Each point is reached from the start by the listed moves, each made once or not at all, plus a little noise. Say if it took an odd or an even number of moves. Then give how often each move was made.
(in the rows, 128 means zero)

Moves:
(1): [145 118 146 153  82]
(2): [145 199  80 175 137]
(3): [ 88 125 146 127 141]
Start: [ 95 123 113 128 147]
Points:
[ 89 121 109 128 145] => even (0, 0, 0)
[112 197  57 178 158] => odd (0, 1, 0)
[123 179  84 193 106] => even (1, 1, 0)

Moves:
(1): [170 160 128 113 117 162 101 165 142 148 148]
(2): [139 158 120 136 143 118 127 107 150 137 128]
(3): [118 133 175 140 165 133 129 139 129 154 118]
(4): [143  95  83 153 129 116 106 135 121 108 132]
(5): [ 96 135 102 117 143 125 105 137 108 117 153]
(6): [115 172 108 134 130 136 123  91 146  52 122]
(7): [149  94 111  98 164  98 129 132 113 111  73]
(8): [125 147 140 135 111 113 148 154 137 115 155]
Start: [125 127 126 163 143 133  83  94 160 132 159]
Points:
[182 126  26 140 195 115   7 129 152 108 154] => odd (1, 1, 0, 1, 1, 0, 1, 0)
[202 126 104 164 220 123  36 129 181 149 120] => odd (1, 1, 1, 1, 0, 0, 1, 0)
[102 176 152 180 179 143  79  67 183  80 143] => even (0, 0, 1, 0, 0, 1, 0, 0)

Moves:
(1): [145 124 122 113 128 122 106 129 140 133 115 105 127 149 143]
(2): [135 144 112 127 140 137 130 123 105 134 129 138 142 139 142]
(3): [119 116 159 113 114 107 107 116 122 138 111 148 135 131 131]
(4): [137 122 122 145 134 128 138 129 120 109 136 125 131 100 156]
(5): [144 121 137 116 142 115 147 137 110 134 129 121 150 123 125]
(6): [119 137 123 106 126 142 134 158 122  94 140 116 134 153 138]
(7): [144 118 139 101 102 134 136 118 122 135 153 116 123 131 125]
(8): [139 146 131 123 146 102 118 138 113 135 135 115 121 125 128]
(9): [119 152 152 114 133 155 158 131 166 129 130 135 131 141 139]
(10): [122 139 153 143 135 144 106 136 126 147 139 130 152 115 130]
(11): [127  97 111 105 129 117 103 109 140 118 151 122 120 119 131]
(12): [133  92 144 106 131 147 124 149 131 140 138 157 125 130 135]
Start: [132 115 133 129 116 124 139 119 149 136 123 124 128 126 130]
Points:
[122 170 169  71 134 126 144 146 137 125 128 134 149 174 168] => odd (0, 1, 1, 0, 0, 1, 0, 1, 1, 0, 0, 0)
[148 111 249  25 120 144 144 179 136 162 174 137 175 150 156] => even (0, 0, 1, 0, 1, 1, 1, 1, 1, 1, 0, 1)
[164 139 125  36 165 119 142 150 147 116 157  78 157 181 179] => odd (1, 1, 0, 0, 1, 1, 0, 1, 1, 0, 1, 0)
[188  82 102  45 121 124 138 126 111  97 179  72 161 146 194] => odd (1, 1, 0, 1, 1, 1, 1, 0, 0, 0, 1, 0)
[180  56 154  19 111  93  67 103 125 173 160 129 126 159 170] => odd (1, 1, 1, 0, 0, 0, 1, 1, 0, 0, 1, 1)
[152 133 172 111 114 120 115 127 126 170 167  99 139 114 131] => odd (0, 0, 0, 0, 0, 0, 1, 1, 0, 1, 0, 0)
[174 148 115  74 158 102 132 165  99 125 131  77 161 176 166] => odd (1, 1, 0, 0, 1, 1, 0, 1, 0, 0, 0, 0)

Moves:
(1): [134 113 117 109 148 116 122 125 156 106 132 124 127 118 131 124 118 131
 128 123 142 113 122]
(2): [123 149 141 143 120 108 126 136 122 125 131 134 136 117 128 130 133 123
 138 118 123 145 110]
(3): [128 111 144 122 125 138 113 122 134 124 140 126 146 111 130 120 122 154
 134 142 131 122 128]
(4): [140 140 132 138 104  97 118 112 134 122 104 128 127 130 145 137 111 125
 112 134 120 136 129]
(5): [121 134 147 151 131 132 117 146 137 125 143 134 147 131 137 126 142 149
 121 133 133 141 156]
(6): [152 128 125 148 130 154 141 140 112 129 131 132 134 125  94 119 113 122
 141 133 133 128 106]
(7): [139 119 113 136 134 115 134 128 121 134 137 130 148 130 116 129 117 126
 140 123 127 140 130]
(8): [111 140 133  99 133 123 108 157 154 125 142 125 109 147 146 143 116 125
 119 139 124 120 135]
(9): [131 130 127 131 143 132 143 132 141 146 135 122 114 122 154 136 114 132
 123 144 120 123 100]
(10): [150 106 129 115 133 130 145 161 142 157 118 134 127 116 114 168 132 118
 109 118 132 104 119]
(11): [146 120 112  87 130 132 119 122 134 118 151  98 132 127 133 140 131 136
 122 127 121 118 103]
(12): [123 131 120 123 123 124 123 139 136 130 121 144 112 133 134 115 139 133
 100 135 109 124 129]
(13): [ 93 110 118 144 130 127  98 145 111 125 136 114 131 132 121 125 137 124
 111 136 123 139 112]
(14): [126 123 122 121 132 152 126 122 131 125 120 121 141 135 118 130 124 119
 127 119 109 114 116]
(15): [116 131 138 120 112 126 134 138 115 116 111 129 139 136 142 124 114 106
 113 112 135 141 119]
(16): [121 129 121 124 115 132 137 126 143 122 131 132 126 131 131 141 126 122
 130 139 135 134 118]
(17): [136 121 131 122 136 132 122 121 128 103 127 120 122 131 128 133 143 128
 153 136 120 137 126]
(18): [103 129 140 107 131 125 111 117 119 121 125 137 121 135 144 141 123 161
 111 134 133 148 131]
(19): [143 115 140 127 139 144  92 119 140 125 163 143 128 113 125 135 126 127
 142 120 114 121 134]
(20): [129 154 108 123 154 135 132 143 114 117 123 141 121 136 127 110 125 105
 126 159 120 120 128]
Start: [169 148 125 122 122 107 141 136 111 128 127 108 110 124 117 153 119 134
 115 106 101 124 108]
Points:
[124 142 131  98 154  97  36 194 139  98 180 133  81 115 117 162 104 153
  78 121  80 138  58] => even (1, 1, 0, 0, 0, 1, 0, 1, 0, 0, 0, 1, 1, 0, 0, 0, 0, 1, 1, 0)
[194 109  91  71 149 115 117 174 109 106 124  64 160 118 132 200  84  98
  74 149  46 111  17] => odd (0, 0, 1, 1, 0, 0, 1, 0, 1, 1, 1, 0, 1, 1, 1, 0, 1, 0, 0, 1)
[159 147  83  99 113  99 111 202 118 109 183  95 115 137  96 169 102 124
  93 129  70 149  32] => even (0, 1, 0, 0, 0, 1, 1, 1, 0, 0, 1, 1, 1, 0, 0, 1, 0, 0, 0, 0)
[159 144 101  21 144  86 123 196 189 105 103 140 106 137 185 208  35 126
  20 165  76  96  48] => odd (1, 0, 1, 1, 0, 0, 1, 1, 1, 1, 0, 1, 0, 1, 1, 1, 0, 1, 0, 1)
[121 131 109  48 184 147  69 175 137  79 194  73 128 155 164 188 100 182
  96 199  60 142  57] => even (0, 0, 1, 0, 1, 0, 1, 1, 1, 0, 1, 0, 1, 1, 0, 1, 1, 1, 0, 1)
[159 120  76  51 149  62 119 223 198 135 180  86  92 117 149 225 103 124
  56 126  77 101   7] => even (1, 1, 0, 0, 0, 0, 1, 1, 1, 1, 1, 1, 1, 0, 0, 1, 0, 0, 0, 0)
[151 157 142 149 133 139  42 190 138  87 188 134 122 129 120 159  83 132
  95 187  78 137 108] => odd (0, 0, 1, 1, 1, 1, 0, 1, 0, 0, 0, 0, 1, 0, 0, 1, 0, 0, 1, 1)

Moves:
(1): [128 130 145 120 133 116 127 112 112 140 129 141 122 116 108 119 126 139
 118 129 145  99 126 137]
(2): [126 121 143 122 146  99 134 145 129 120 107 130 130 118 123 114 143 111
 120 121 122 146 121 170]
(3): [106 126 132 128 111 137 154 150 118 186 128 149 109 127 133 111 138 140
 133 138 135 122 128 111]
(4): [112 131 148 134 135 113 126 127 126 146 122 147 131 120 132 136 110 120
 146 130 148 128 135 125]
(5): [126 114 119 136 106 134 132 152 122 116 119 114 146 119 124 117 114 119
 135 119 128 124 134 141]
(6): [109 142 139 139 122 122 163 138 126 114 140 122 131 129 119 125 119 136
 119 111 120 101 125 135]
(7): [125 123 126 145 119 136 126 124 135 116 123 126 128 148 144 129 112 130
 145 156 124 120 126 131]
(8): [140 150 116 121 128 117 127 110 147 127 144 120 143 130 131 128 138 125
 124 119 153 126 125 132]
(9): [125 116 151 138 110 128 137 136 105 143 125 159 122 117 125 117 117 159
 124 153 125 151 129 135]
(10): [128 133 135 128 144 150 136 140 128 144 121 137 121 127 140 136 118 111
 135 136 130 127  94 122]
(11): [105 132 132 122 128 131 127 141 126 127 123 121 139 125 124 124 118 129
 122 139 112 140 126 150]
(12): [142 113 113 139 150 127 104 127 158 118 136 132 115 130 160 117 122 114
 124 105 125 133 129 125]
(13): [109 124 120 139 125 138 130 116 133 140 109 138 127 107 119 119 142 122
 170 116 140 137 123 141]
(14): [123 136 140 130 135 114 108 121 127 131 125 115 129  97 128 136 140 116
 136 125 134 132 108 155]
(15): [150 155 128 130 108 133 134 118 105 133 127 105 118 113 109 126 101 132
 148 128 132 135 135 143]
(16): [137 125 138 122 114 131 134 116 129 127 109 120 125 112 122 130 125 144
 129 131 134 130 134 134]
(17): [132 125 137 149 115 129 111 115 134 126 133 119 136 150 116 131 108 131
 122 121 133 126 133 142]
(18): [103 139 121 139 134 144 131 145 114 113 101 107 123 140 123 131 133 139
 139 130 137 116 111 129]
(19): [ 83 138  97 132 107 108 122  92  96 134 117 118 116 127 128 147 115 125
 124 126 114 128 111 121]
(20): [107 108 121 137 124 136 114 113 109 133 121 144 124 134 138 169 109 133
 140 126 143 123 143 145]
(21): [125 138 136 120 148 114 126 166 145 138 134 150 143 138 135 129 132 131
 132 135 110 123 100 130]
(22): [117 125 105 161 129 151 127 145 128 148 116 127 145 124 127 146 130 124
 121 131 111 114 137 127]
(23): [101 143 130 133 116 119 125 135 152 131 122 136 102 103 121 134 129 104
 148 137 148 118 109 139]
(24): [126 162 142 123 117 137 132 122 126 123 129 140 123 140 124 124 142 127
 107 120 126  97 129 124]
Start: [115  98 131 117 150 115 151 136 150 111 125 149 163 129 152 122 123 132
 118 138 121 156 156 133]
Points:
[ 34 194 132 142 171  81 146 175 144 223  90 175 159  82 181 131 108  75
 125 128 112 144  69 205] => odd (0, 1, 1, 1, 0, 0, 0, 1, 0, 1, 1, 1, 0, 1, 1, 0, 0, 0, 1, 0, 1, 1, 0, 1)
[ 77  88 180 170 193  60  98 189 172  94  74 149 185 127 165  98  83 103
 154 126 144 124  97 239] => even (1, 1, 0, 1, 1, 0, 1, 0, 0, 0, 0, 1, 0, 1, 0, 0, 1, 1, 0, 0, 1, 0, 0, 0)
[ 29 188 171 165 162 125 180 249 164 216  70 217 135  90 167 103 101 106
 147 169 147 141  71 203] => even (0, 1, 1, 1, 0, 0, 0, 1, 1, 1, 1, 1, 0, 0, 1, 0, 0, 1, 0, 0, 1, 1, 1, 1)
